Rows are points. To make a cloud, some directions were put in groups of two or more. Within a group, all points are equally far from the middle, so they leave a hole (a ring in 2 directions, a hollow ball in 3). The other directions are filled evenly. Then the cloud was stretched, turned, moved and blurred a little. Count the holes, and give their numbers of directions, smallest first.

Cloud (14 x 2):
[[-26  43]
 [-31  38]
 [-11 -34]
 [ 29   4]
 [-39  15]
 [-20  48]
 [ 22  33]
 [ 16 -25]
 [  3  49]
 [  6 -33]
 [ 28  16]
 [-34 -14]
 [ 28  16]
 [ 25 -11]]
Holes: 1 (2)

Cloud, 22 rows:
[[-19  -9   2]
 [ 15  19  52]
 [ -5  -3   1]
 [ 11  -4   4]
 [-11  -1  17]
 [ 14   8  15]
 [ 29   9  60]
 [ 20  -1  26]
 [ -9  21   0]
 [-13  -4 -15]
 [-12 -10  16]
 [  0 -16   9]
 [-10  -2 -30]
 [-11   6  -9]
 [ -5  27  32]
 [ 20  10  31]
 [-11  -5  -4]
 [ -2  15  20]
 [ 12  21  13]
 [  3  13  31]
 [  5 -12  10]
 [  7  -5 -17]]
Holes: 0

Cloud:
[[ 19  19  13  25]
 [-12   8   0  48]
 [-12  13  22  38]
 [-54 -14  32  28]
 [ 29  46   2 -12]
 [-29 -22  36   9]
 [  1  15 -14  33]
 [ 25  -6  -7  15]
 [ 10   4  39  19]
 [-53 -26  30  32]
 [  8  -1 -25  30]
 [ 32  38  23   7]
 [-21  10  53   1]
 [-25  10  44  20]
 [-22  -7   9 -26]
 [-39 -17  38  18]
 [-10 -26 -25   4]
 [-43  -1   3 -10]
 [ -1   1  44  19]
 [ 12   6   7 -43]
 [-60 -11   0   6]
 [-25   5  43  24]
 [ 12 -11  -2 -22]
 [-29  21   5  31]
 [  8  42   4   1]
 [ 34  -1  -3 -19]
 [  3  -1  19 -41]
 [ -1  -6   3 -31]]
Holes: 1 (3)

Cloud (49 x 6):
[[ 25  50  -5  37  39   4]
 [ 34  16  41  32  -5  21]
 [ -9 -20  -2  26 -36  28]
 [ 26  21  13  40 -17 -10]
 [-12 -42   7 -28 -18  -7]
 [  3  23 -37   7  26 -48]
 [-28  16 -21   0  -3  32]
 [-33 -20  26  27  -8 -34]
 [-24 -16  28 -23 -26 -16]
 [ 37 -18  41   3  26 -15]
 [ 39   7 -24 -23  18  32]
 [  4   9  34  -7   9  50]
 [ 25  45 -27  13  36 -32]
 [ -8  20  38  20  59  -9]
 [  7  -1  32  59  18  32]
 [  8  32  50  -3  15  17]
 [-25  -9 -34  -8  23 -31]
 [-15  10  -6  36  23  39]
 [  6  20  58  -8  14   7]
 [  9  -5  46 -10   1 -31]
 [ -9   2  34 -14  38  26]
 [ 19  31  11  59  10 -11]
 [ 15 -36 -32  11 -11  -3]
 [-29   3 -22 -11  23 -43]
 [  4   8  57  51   9  -2]
 [ 42  13  -4  42  42 -24]
 [ -7  35 -44  -6  -7  -4]
 [ 14   3  60  43   6  14]
 [ 14  15 -42  -6  21  32]
 [ 19   2 -38   7  48  10]
 [  1  26 -51   6  14 -35]
 [ 25 -21 -18  33  -4  29]
 [ 29 -11  49  -7  22 -13]
 [ 24  -1  20 -22   4 -39]
 [-36 -36  -6  17  19 -15]
 [  2  -4  11 -19  52   9]
 [-50 -19   6  27  11   6]
 [ 33  16   0  31 -18 -18]
 [-24  19  23 -16 -25  -1]
 [ -6  12 -21 -15 -14  43]
 [-22  -2  -1  19  24 -55]
 [-24  12   4 -18 -35  17]
 [ 38  -2  27 -12  13 -31]
 [ 24  -9 -31 -36  17  19]
 [ 18 -20 -34 -37 -14   6]
 [ 36  16  12 -26  43 -14]
 [-26 -26 -17   5  35 -10]
 [  4   7 -52   8  21  16]
 [  4  14 -47 -18  -1  25]]
Holes: 3 (2, 2, 2)

Cloud (50 x 6):
[[ -4 -39 -12 -14 -17   4]
 [  0  -2   2 -28  -6  12]
 [ 11 -19 -11 -23  -5  31]
 [  2 -12  18 -18  20   4]
 [ -5 -21  13  13 -17 -11]
 [  6 -17   9  15   8  11]
 [-12  11 -39 -22   7  19]
 [  4 -11   2   5 -25  10]
 [  7  24  44  -4   2  -6]
 [ 15  -9  13   3 -40  21]
 [ -9 -21   1  -9  28  -6]
 [-19 -33   6 -16   1 -25]
 [ -9 -34 -35 -16 -23  14]
 [ 30  -4  35  -5  11   8]
 [ 20  34 -18   7   3  33]
 [ -5  25  12  11 -20  26]
 [  5   6  20   1 -43 -10]
 [-16   3  19 -33 -19  -1]
 [-30 -16 -14 -17   9 -25]
 [ 15   5  11   3 -42  10]
 [-27 -26 -20   8 -41 -12]
 [ 11  11 -23  -9  -5  38]
 [-16 -28 -10 -13  -9 -18]
 [-23  -3 -23   7 -22 -15]
 [ 40 -14  -2 -23  21   7]
 [ -2   6 -12 -28  36   1]
 [ -9  -8  23 -24 -32  -7]
 [-17  17  25 -11  -3  -2]
 [ -8  26 -28 -16  -5  18]
 [-47   3  -4  -3 -30 -20]
 [-31 -12  -2 -11 -24  -2]
 [  2 -14 -19  -4  28  -3]
 [-43 -12 -14 -19  -2   2]
 [-30  20 -10 -12  50  -9]
 [-28 -14  11 -19  15  -1]
 [-14  29 -16   5   5  17]
 [ 10 -19  -4   8 -60   9]
 [-16 -17  -5 -16  41 -17]
 [  5 -22 -24 -12  15   9]
 [ 17   4  39   1   3 -13]
 [ 15   1  17  17  20  15]
 [ -1  16  35  -4  25 -12]
 [ 11 -23  -4 -31 -11   8]
 [  6   6  -7 -17 -10  19]
 [ 12  11 -26 -24  -5  38]
 [ -3 -22 -17   2  25  -5]
 [  5 -13  -7   4   0 -26]
 [-22   0  -5   0 -10  11]
 [-26 -22 -22  -7 -33 -12]
 [ -7  11  -3   4 -15 -16]]
Holes: 0

Cloud (76 x 8):
[[ 16  20   1   2  10  16  32  32]
 [-14 -23 -25  -9 -14   3   0   8]
 [ -3  -5 -18  13 -17 -14 -25   5]
 [ -9 -46  -3 -24  16 -11 -28   5]
 [ -5  25   9 -16 -42   8  -4 -12]
 [ 23  33  -1  23 -40 -18   3  -4]
 [ -2  -8 -29   4 -10  -5 -27  16]
 [ 16  -7   6 -14  -9 -14 -21 -21]
 [ 20  18  22  39 -52 -12  -1  -4]
 [  9  33 -15  -7 -13   5  -8 -14]
 [  9   6  -3  13   4   8  36   7]
 [-29  -2   6  19  34 -30  22   1]
 [  8  33 -23   6   6  -5 -25  -4]
 [  6   7 -17  11 -30   4  -4  15]
 [ 27  15   8 -32 -23  26   6  20]
 [ 31 -15 -20 -34   0  18  31   1]
 [ 16   6  20  24   7   8   2  13]
 [ 13  -2   5 -26  38 -31  24  34]
 [-15  -6 -20   3  13 -12  26  -9]
 [ 11  -8  19 -17  22   2  32  18]
 [-17  -9 -36 -13   0   6  20   5]
 [-15  -1 -18  -2  30  15 -42  -6]
 [ 12  19  -5  43 -20 -17  13  12]
 [ 17 -48  -2   7   2 -11   9  -3]
 [  1  17   7   1  -6 -13   8 -26]
 [ 14  36  10 -19   1   1   7  12]
 [ 12  11 -34 -11   7  23 -38 -29]
 [  3  -8   2  -4   9 -25 -34  12]
 [-17 -13 -25  18  16 -17  -5  -6]
 [ 15 -18  -2 -21   8 -27  11  14]
 [ -1  -4 -25   6  -4  47 -34 -17]
 [  7  -5  24  20 -25 -25  23   7]
 [-12 -29  -7 -19 -15 -38 -12 -19]
 [  5  35  -6  29  -9  38  16 -11]
 [-17   0  -7  -9 -31  36   7  18]
 [-15 -32  21 -14   7 -15  16   4]
 [ 28 -14   4 -24 -10   8  12   7]
 [ 35  -4   7  11 -15  38  31  19]
 [-19  16   5 -12  20  11   9  -2]
 [ 12   6  -1 -45   3  18 -19   0]
 [-10 -35   5 -28   2 -17  13  16]
 [ 28 -15 -16  18 -26  11  12   3]
 [ -6 -40   7 -15  10 -18   7  16]
 [ 30  26 -10 -15  13   4 -23 -24]
 [ 16 -12 -18  -1   9 -27 -30 -26]
 [-29 -23 -12 -14 -16   5  13  21]
 [ 29  -4  10  27  -1  -2  -6 -35]
 [  0 -17 -18 -26  25   8  35   7]
 [ -3 -10   3   0 -11 -16 -60   1]
 [ 23  35 -28  33  -2   5  16  -2]
 [  0 -29   7   1 -34  -6 -37  18]
 [ -6 -10   9 -28   5 -34   3  23]
 [ 21  -6 -15 -11 -38  53  13 -10]
 [ 18 -40  -2 -26 -29   2  -5   0]
 [-27   7   8   2   6 -10 -27   1]
 [ 18  23   0   8  27   2   0  -6]
 [-11   4  10 -17  21  14   3  -3]
 [  1  -3  19   1 -16  -7  39  18]
 [  0  -2   9   2  33 -52  13   4]
 [ -5   0 -34   3  32   6 -33   1]
 [-30  -1  -8   2  -7   7   6  18]
 [ 27  19 -19   2 -53  21 -18  -3]
 [  4  10 -14  19  26   2 -17 -25]
 [ 23 -22   9   0 -17 -14 -29  24]
 [ 17 -16   5 -13 -40  16  -2   3]
 [ 18 -29  19 -12  24 -33  24   4]
 [ 15  20 -13 -11 -24  29 -42 -22]
 [-17  -8   5  23  -9 -43  24  22]
 [-11  -9 -22 -45  17 -24 -20  -5]
 [ -8  15  -1 -24 -16  -3  -6   0]
 [ 23 -28  14   8 -14 -24  24  35]
 [  6  19  30  -1 -18  -3  10  23]
 [ -9 -19   1  11  23 -21  -6 -12]
 [-20  13  25  10   7 -23 -10 -25]
 [ 14 -19 -29 -13 -19  27 -21 -19]
 [-10 -14  -1 -13  -6   5   3   7]]
Holes: 0

Cloud, 105 rows:
[[-24  25  14  24  33  17  -9 -12  21]
 [  3  22   8  46   3 -18  -5  -2 -19]
 [-20  29 -44  13  26  -8  12 -15  39]
 [ 49 -10 -21   0 -19   3  27  12   2]
 [-11  35  -6  24  11  40   1 -10   7]
 [ -7  18 -16  15 -25 -11 -29  37  -7]
 [-26  19  15  -8  16 -25 -31  33  17]
 [  7  33  39   5   2  23 -14   8   3]
 [-23   4  19 -15 -22  39 -21   9 -11]
 [-19  13   6  -1  16  -3 -34   0 -39]
 [ -3  -1 -29 -28  14  -6  34   3  18]
 [  6 -31 -12   1 -21 -16  10   4 -19]
 [ -5 -28 -37  -7 -15 -33  17  19  24]
 [ -9 -10  -1 -13  -9  -1 -33  26  26]
 [  6  -1 -26   5   6   8  -6 -24  31]
 [ 49  -9   7 -14 -16  -3  10   7   1]
 [ 35   3 -13  -9 -20   2  32  -3  35]
 [-24  19  27 -24 -18  -6 -27  37 -16]
 [  7  -7  11 -12  -9  33   5  -2 -34]
 [ 13  28  -5  -7 -12 -29 -16   3 -27]
 [-44  -8 -18  -8 -10   7  -6  20  20]
 [ -2  15 -18  38   1 -18   0   4 -31]
 [ -9  16 -48  -2   2   6   2  -1  58]
 [ 15   6  13 -15   1 -23  31  -4 -23]
 [ -2   0 -12   4   4 -29 -28  33 -37]
 [  2  10 -26   3  26 -52  -6  18   7]
 [ 42  -3 -15  -9 -22 -18   4  22 -32]
 [  5   8  27  -3 -31   4 -25  41 -18]
 [-28  20  20  -4  29 -13 -41  17   7]
 [-14  10 -22 -28   3 -35  16 -15  29]
 [-32   8 -21   5   4 -19 -35  33  25]
 [ 21  14   4   2   1 -39 -28  10 -33]
 [ 11 -15 -24 -25 -12 -22   0  31  43]
 [ 13   5 -43 -17  -4 -13  -5   5 -13]
 [-10 -10  10 -46   1   3 -13  -4  27]
 [ 12  -4  -8   8  -5 -14 -18  28 -44]
 [ 19   1 -21   7  11 -15 -19  10 -20]
 [ -1  12 -20   9 -38  -6   6  20   6]
 [-11 -15  23   4 -16  21  -4  15 -20]
 [-14  16  -9  12  20 -18 -42   4  -3]
 [ 22  -1  12 -37  -2 -16 -13 -12 -12]
 [  1   4 -18 -23 -20  32 -12  41  -4]
 [-46  24  14 -10   1  11 -21  14 -19]
 [-16   7  -2   5  -1  -8 -40  -7  -5]
 [  4   8  27  21  26   8   7  -9 -16]
 [-17   6  24  -5 -21  27   1 -13  -2]
 [-23   2  16 -25  20  21  13   0  22]
 [ 10   3   5   8  22 -10   9 -44  22]
 [-19   9 -13 -25   2 -28  15 -19  28]
 [ 31  -4  13 -27   7 -16  -9  15  -6]
 [ -8 -15  14  12 -21  -3   1   6   0]
 [ 11 -20  26 -17 -21   9 -24  26 -24]
 [-14 -14  -4  -6  -7 -22 -14  51 -19]
 [ 22  -5  12 -24 -24  -6  24  -9 -25]
 [ -9   4  31 -14 -22   8  11  -2   2]
 [ -1   6 -51 -27  -3 -28   7   2  43]
 [-14   6  -1  28  -3   2   4 -30  -2]
 [ -9   5  -2   0  21 -19 -37  18 -25]
 [ 10  32  15   7  13 -15  22 -14 -22]
 [-13 -12 -34 -18   0  21  -1  24  50]
 [ 22  18  -5 -19  12  -2  10 -35  15]
 [-18   6  22 -16  22 -36 -30  13 -36]
 [  4  -2  -5 -31  10 -18  36 -15  10]
 [-28  30  -5 -19  27 -23   1   7   1]
 [ 10  -3  13 -25   6 -47 -23   6 -34]
 [ 23   6 -34  21  23 -12  11 -12  11]
 [ 15  18   6  -7 -36  16 -11  26   8]
 [-17   0 -12  -7 -23  28  24   9  16]
 [  5   4 -36   5   4 -14  41 -25   2]
 [ 11  42 -19  12  13  10   9 -14  10]
 [ -9   6  18  -9   9 -39   0 -23 -37]
 [  1  25  40  -8 -10  24  -7  13 -33]
 [-30  28 -11   9  -5   9 -13  12 -24]
 [  9  12 -17   9 -34   9  23  12  21]
 [ -2  -8 -60 -24   1 -28  14   2  37]
 [  7 -10  12 -44 -30 -18  -8  14 -13]
 [ -7  10  20  16   3 -13   6 -40 -13]
 [ 18   6   4  -9  -3   3  29 -29 -27]
 [ 14   7  -7   5 -17   3  22  18  42]
 [ 24 -14 -43   8  -2 -18  45  -5  21]
 [-14  37   5   6  15  12  11 -33  32]
 [ 32 -11 -21   6 -27  17  31  18  19]
 [ 34  17   8 -19  14  -1  18 -12  -1]
 [ 23  27  20   7  -7  -7   1  16 -40]
 [-38  19  13 -24  27 -10 -27   8 -18]
 [-33   1  -7  24  -4 -14  -7   6  11]
 [-18  31  14   1  13 -41  -2  11 -19]
 [ 35 -12  13 -11 -16  -3  -9  -2   7]
 [ -4  27  21  37  19  11 -12 -24  -1]
 [ 27  -4  -7  24  -8 -34   6  -1 -40]
 [ 30  -1  20  -2 -28  13   0  34 -16]
 [ -7  35   1 -18  -1  -9 -29  -4   4]
 [ -2 -16 -16 -16 -28  19  25   6  -6]
 [ 41  -1  -9  -4 -17 -18  41 -10   6]
 [ 16   1 -41 -14   1  -9  45 -19  39]
 [-21  19 -23 -10  32 -18  19 -14   5]
 [ 14  35  -3  -6   4   1 -18  28  -5]
 [  6  -5 -44  -4  -9 -33  27   8  51]
 [-41  20 -16  14  -2  -3 -12  -1  -8]
 [ 35 -12 -38  -6 -14   0   6   8  -7]
 [  5  -5 -11 -22 -22  -9  31 -14  -4]
 [-43  -5   8 -29   9  13 -24  24   8]
 [  6 -28 -12 -24  -7  -1 -18  10   8]
 [-16  11  18  12   6  14 -32  13 -43]
 [  6 -23  16   1  -9 -16  11  17 -26]]
Holes: 3 (3, 3, 3)

Cloud:
[[ 20 -11  -4  -9   2  26 -30 -29 -38]
 [-26  10  -5  -5  26  -8 -10  -8 -29]
 [ 10  20  33   0 -37   8 -29  -2  -3]
 [  0 -16 -25   3  -9 -13 -43  42  -5]
 [ -5 -32 -15  12  43   8 -29  15  12]
 [ 23  22   3  10   1  24 -39 -10  14]
 [ -6  -9  -1   8 -41   1 -16  58  -9]
 [ -2  11  10  28 -27 -28 -21  21 -10]
 [ -2  18  20 -21 -38 -20  10  12  -9]
 [  0  21   8 -21  32  31  22 -14   9]
 [-27 -18 -15 -26 -24   0  -6  33  -9]
 [-21  20  34  -1  -4  -7   2  16  20]
 [ -4 -18 -14  25 -46 -12 -16  23 -14]
 [ 13 -14 -18 -24   5 -16 -27 -17   9]
 [  8  14 -39  11 -10 -12 -17   5  31]
 [ -7  -6 -13 -25  30  25  24 -11   1]
 [ 21  13 -32  24 -18 -29   3   0   7]
 [  0   2   3  -8 -38   2  17  29 -41]
 [ 11  -2 -51  -2  14 -17  -3 -29  20]
 [-12 -13  29   7   5   1  37  10 -20]
 [  0  -5 -16   3   4  55 -11 -18  21]
 [ 15   0   1 -23  22  11 -18 -39   1]
 [-40 -14   5  -8 -15   1 -18  28  14]
 [ 34   0 -21 -16 -11 -24  -5   4 -13]
 [ 17  23  25  17 -36 -19  13  19   2]
 [ -4  -1  14 -20  15  24  21  33   4]
 [ -4  34 -14  -7  -5   1 -21  32  29]
 [ -4 -35  13  -8  17  -7 -16  18  23]
 [  2  -6 -30 -21  28  30   1 -31  16]
 [ 15   6  42  -1 -13   3  -9  31  20]
 [ -7   9  31  -6 -13 -42   4   6  -5]
 [ 31  35 -16   0  -6  14   4  13 -15]
 [ 19 -21 -11  19 -17  49   8 -22  -6]
 [ 17 -14  10  -8 -15  29 -11  52  25]
 [ 28  -7  15   3  -5  34  28  -4 -41]
 [ 22 -22 -10  19 -21  43  18 -21   1]
 [ 38  -3  -9  25  12   2  -6  -2  34]
 [-11 -37 -44  25   7  13 -26 -18  27]
 [ 34  11  42  -8  21   2   7   1  -4]
 [ -7  41  16 -10 -19  -3  23  12   1]
 [ 56   1 -14  10 -27   6  -3 -17 -21]
 [ 11  -5  15  33 -22 -46   9  24 -23]
 [ 33 -32 -22  26 -19 -12   2 -25 -32]
 [ 41 -20   1  -5  17  40 -19 -17 -34]
 [ 35  -3  14  32   9 -24  -5   5  21]
 [ 28 -19 -21  21   1  52  -8   9  10]
 [ -4  -1 -36 -10   0  47 -16 -11  27]
 [ 28  -1  39  17 -21  13  11  11  19]
 [  7 -16 -45   9  11 -30 -22  22  -8]
 [ 20 -16  -1  -3  25  22 -33 -23  29]
 [ 12 -15  18  16  -3 -33 -25 -22 -23]
 [ 17  32  10  -9  -3  13   9 -29 -28]
 [ 18  10  -7  19   9  37   4  -9 -24]
 [-28  -5 -40  -7  17  24  -7  -6  22]
 [  5  12  40 -14 -26 -22 -15  23 -35]
 [ 33 -34 -21  40  17 -42 -23  -5  -4]
 [ 10  17 -39   0  22   1   8 -33  16]
 [ 30  -1 -41   7 -14  -4 -22 -21 -16]
 [ 35 -27 -22  28 -41  -9  -6   9 -23]
 [ 50 -11   0  26   6 -17 -15  10  -7]
 [  2 -13  28 -12  16  28   4  33   5]
 [ 35 -37  12  26  -1 -17 -28  -1 -21]
 [ -3 -25 -21 -44  -2  26 -38  14  16]
 [ -4  -9  38   9  21   7  -4   6 -28]
 [  0  -9 -22   7 -28  20  29  11   3]
 [ 12   2 -30  34   2 -26  19  16 -14]
 [ 28 -48  -7   1 -14  17 -30  30  -3]
 [ 41  16   4  16  10  16   5 -42 -13]
 [ -1 -13  21 -24   0   0  -7  13 -45]
 [-12   3  36   1 -18  -3 -14  18 -36]
 [-12   6 -27   0 -19  40  -5  15  27]
 [ -6   6  25  15 -28  -7 -18  41 -20]
 [-24   2   9 -35   9  34  -6  32 -10]
 [ 33 -11  -2  23 -14  60 -17   2  -9]
 [ 16 -47   5  31 -39  -4  -4  19  -4]
 [ 11 -29   2 -22 -30  -1  10  20   2]
 [  5  14  -9 -13 -30  52   5  -7  12]
 [ -1 -22 -21  47 -17 -18  -5  23   3]
 [ 30 -20  10   9  37  -2 -19   3 -22]
 [ 20  34   7 -18  18  36 -23 -24  -9]
 [ 15  37  -2 -12  30   0  17  -1 -21]
 [  9  13 -36  15   7 -37 -11  17  22]
 [ 15 -27  -1  27  -6  18  -4  31  28]
 [  2 -18  36 -30 -19  11   6  24  -3]
 [ 15  38  -2 -31  22  32   2   6   8]
 [ 14  34  29 -13   7  15   1  31 -33]
 [  2 -25 -17  32   0  16 -31  25  18]
 [-19 -31  -3 -10  26 -24   2  13 -21]
 [-18  37 -16 -15  20 -26  -9  22  10]
 [ 21   6 -34 -22 -10  -8   2   6  10]
 [ 29   3 -34 -12 -10  25 -19 -25  15]
 [ 22 -27  37  -5 -21  12   2  22  10]
 [ 29 -56 -16  23  21  20  -9 -27  14]
 [  2  21 -26 -21   6   8 -19 -12 -30]
 [ -9  -4   7  -8  12  -1  27  23 -30]
 [ 20 -14  37   0 -24  36  12  44  -6]]
Holes: 2 (2, 6)
